Rows are points. Two turns around zero, p and q, are shown by what they do to some points. Write where each new point lands after one turn and then the other. Backwards means that the second turn is done in reverse. Each puzzle has new turns, and all numbers are rounded.
In the rows, 128 means zero.

Turn p:
[108 116  85] => [ 89 127  98]
[129 134 209] => [173 102 190]
[131 151 132] => [130 147 142]
[145 111  85] => [120 137  80]
Turn q:
[ 62 141 139] => [ 62 115 138]
[156 132 105] => [152 146 108]
[140 107 103] => [146 118 100]
[174 137 100] => [167 158 105]
[150 109 121] => [155 120 118]
[ 87 142 200] => [ 87 111 199]
Where do these land?
q, then p: [102  85  97] => [103 105  80]
p, then q: [108 162 164] => [126 122 181]
q, then p: [191  89 112] => [177 156  77]
q, then p: [113 134 153] => [130 108 150]
q, then p: [126 170 114] => [106 157 153]

Turn p:
[ 90 137 120  83] => [115 186 127 118]
[ 77 149 161 104] => [ 98 176 162 147]
[ 81  98 135 108] => [ 80 154 134 105]
[198 106 130 161] => [166  59 128 113]
[182 135 119 147] => [172  90 120 131]
[139 143 103 165] => [137 103  97 155]
Turn q:
[ 87  83 165 150] => [107 108 196 133]
[183  86 100 141] => [167  68 106 140]
[172 108  93 110] => [165  96  93 113]
[138 161 127 143] => [121 147 107 152]
[100 179 161  95] => [119 200 138 114]
[ 89 150 122 130] => [ 89 148 129 118]
Where do these land?
p, then q backwards: [133 178 166 118] => [142 126 189 141]
q, then p: [ 86 125 159 117] => [121 152 171 147]
p, then q: [173  70  82 114] => [171 109 103  59]
q, then p: [110 129 161 153] => [107 116 153 157]
p, then q backwards: [138 138  71 137] => [168 153  92 122]

Turn p:
[164 165 133 127 111 134 153 163] => [148 170 136 133  87 131 131 157]
[138 122 123 118 119 107 109 103] => [126 103 120 124 114 108 118 110]
[128 108 127 133 166 157 113  97] => [144 108 105 118 166 148 103 118]
[116 118 126 103 130 114 144 133] => [115 130 119 109 127 121 154 126]
[149 112 120 176 161 117 130  90] => [181 104 131 137 165 106 112 118]
[113 125 116 109 104 140 121 179] => [ 86 140 121 146 111 144 148 159]
[128 146 122 143 167 113 110 109] => [141 139 115 135 155 103 101 107]
[103 117 162 113  93 131 129 152] => [ 86 125 161 112 113 144 140 142]
[113 140 123 131 102 137 144 124] => [127 133 144 139 114 146 146 113]
Turn q:
[141 143 112 126 139 129  31 125] => [126 142  73 128 133 112  97  52]
[145  90 124 133  99 127 132 106] => [147  80 132 138 112 137 128 125]
[135 134 138 101 126 116  68 140] => [127 135 109 122 140 112  77  91]
[142 117 139 136 106 157 158 138] => [144 117 129 131 126 166 131 159]
[118 148 120 121 128 133 141 117] => [121 140 139 110 117 132 140 128]
[152 127 128 111 144 133 157 127] => [160 133 139 112 135 123 139 148]
[147 131 145 143 140 121 138 132] => [147 142 132 150 129 124 131 139]
[ 77 105 116 136 141 131 131 130] => [ 84 109 134 130 154 125 152 128]
[125 138 114 136 122 113 160 146] => [118 134 128 126 112 118 138 165]
[ 98 146 144 136 134 121 164 119] => [106 147 166 133 123 132 147 146]
Where do these land?
q, then p backwards: [115 124 126 149 147 139 114 144] => [105 127 104 125 145 132 123 139]
p, then q: [118 159 107 124 112 129 101 133] => [ 99 127 122 144 101 142 140 109]
p, then q: [157 166 149 106 117 157 119 114] => [130 126 108 105 106 160  96  96]
p, then q: [156 119  83 141  99 145 118 119] => [139  93  94 155 109 148 143 141]
q, then p backwards: [123 135 116 141 104 114 167 113] => [142 118 135 121  84 123 139 149]
q, then p: [ 89 124 128 141 133 139 115 104] => [132 124 144 113 155 149 139  99]
q, then p backwards: [155 112 158 126 136 126 109 158] => [145 135 116 159 162 142 107 124]
q, then p: [148 128 120 101 146 105 161 168] => [107 156 111 127 115  86 130 164]
p, then q: [113 125 123 136 142  82 156  88] => [162 121 174 130 115  91 142 123]
p, then q: [132 110 178 118 122 130 135 130] => [129 126 144 110 159 133  90 131]
p, then q backwards: [102 105 119 126 150 143 111 137] => [104 107 128 134 136 148 118 155]
